Rows are points. To make a cloud, some directions were put in groups of two or more. Within a group, all points are equally far from the middle, so they leave a hole (a ring in 2 directions, a hollow ball in 3). The other directions are filled evenly. Then the cloud was stretched, turned, moved and blurred a little. Count the holes, and give their numbers of directions, smallest first.

Cloud (19 x 3):
[[ 32   9  47]
 [-13 -13 -33]
 [ 29 -45  -5]
 [ -2   2 -11]
 [ 16 -24 -24]
 [ 18 -26 -16]
 [  2  50  18]
 [ -9 -19  12]
 [ -1 -32   9]
 [ 52 -14   0]
 [  3 -34 -12]
 [ 19   9  40]
 [ 42  25  53]
 [ 11  21 -42]
 [-22  10 -20]
 [-38  12 -24]
 [ 26  31 -24]
 [ 45   0 -12]
 [ 24  45  34]]
Holes: 0

Cloud:
[[-28 -52 -23]
 [ 14  25  -4]
 [ 11  -5 -14]
 [-29  15  28]
 [ -8 -65   4]
 [ -6 -37 -31]
 [ 33 -20 -36]
 [-27 -25  11]
 [-22  21  33]
 [ 35 -35  -3]
 [ 36   8  44]
 [ 39   2  13]
 [ -2   2  21]
 [ 46 -39  -5]
 [-35   3  29]
 [  0  14 -13]
 [  6  49  20]
 [ 14  21  36]
 [ 20 -26 -20]
 [-45  -2  15]
 [ 32 -23 -12]]
Holes: 0

Cloud (27 x 4):
[[ 20   4 -35  -8]
 [-43  35  16   3]
 [-17  15   6  44]
 [ -5  34 -17  32]
 [  2 -10 -10  48]
 [ -6   7 -32   8]
 [-44   5  33  60]
 [ 11  -3 -15 -20]
 [-65  11  -5  28]
 [ -9  45 -13  -1]
 [-18  14   4 -26]
 [-16 -11  28  18]
 [ 18  31 -40  29]
 [ 16 -18 -12  62]
 [  9 -23  19  35]
 [-11 -11   5  34]
 [-35 -15  29  -7]
 [ 45  23   5  18]
 [ 58 -39   8  -2]
 [ -2   8 -20  42]
 [-20   2   1  55]
 [ 32  29   5 -20]
 [-32  45  12 -18]
 [-27   1 -15  14]
 [-48 -13  11  35]
 [-29  35  17  -5]
 [-12  48 -31  14]]
Holes: 0

Cloud, 46 rows:
[[ 15  43  -9 -34   9 -41]
 [-16 -38  30  15 -25 -27]
 [ -6  66 -33 -11 -13 -26]
 [  6 -56  19  10 -39 -12]
 [-58 -15 -16  43  15  30]
 [-17 -40  28  21 -12  28]
 [ 29 -59  26  -1 -36 -23]
 [  0  53 -39 -16   2 -19]
 [ 27   1   7 -50   5 -22]
 [-14 -52  -1  15 -34  -6]
 [-10  10   2  43   2   3]
 [ 16   0 -46 -12  13  11]
 [  0  30   6   8  28  -6]
 [-15  -4   4  30  23  39]
 [ -1  -8  17 -47 -25 -28]
 [ 39   2 -11  13 -10   8]
 [-38   8 -31  -1  56   0]
 [ 25 -53  -9   8  12   5]
 [  2 -58  42   8 -21   0]
 [-25 -19 -30 -31 -27 -26]
 [-17 -72  -3  16 -20  23]
 [ 44  32 -11 -34  -7 -22]
 [-23  49 -18  -2  31 -13]
 [-22 -74   7  13   1   8]
 [-29   2  -3  15  32  50]
 [ 10 -53  19   5  14  -8]
 [ -9  12 -64 -12  22   5]
 [  6 -37  -3  -7 -46  11]
 [-20 -32   6  -1  22 -23]
 [-19  26   5  23  19  11]
 [-16 -47  32   3 -10  -3]
 [-10  -7 -38  16 -11  34]
 [ -8 -23  26 -37 -13   5]
 [ -5 -34   5 -49 -12  21]
 [-15  20  -9  47   2 -15]
 [-29  41 -13 -12  -2  10]
 [ -2 -14  -1 -24  41   7]
 [ -1 -48 -29 -27 -14 -10]
 [  0  17 -52   8   5  -8]
 [-64 -16  -3   7   6   9]
 [  2 -47 -27   9  10 -13]
 [ 35 -12  19 -53 -45 -37]
 [ 15 -38   5 -10 -49 -38]
 [ -2  40 -29 -30  15 -38]
 [-12  -6 -20 -41 -24 -45]
 [ 19  28 -24  21 -17 -27]]
Holes: 2 (2, 2)
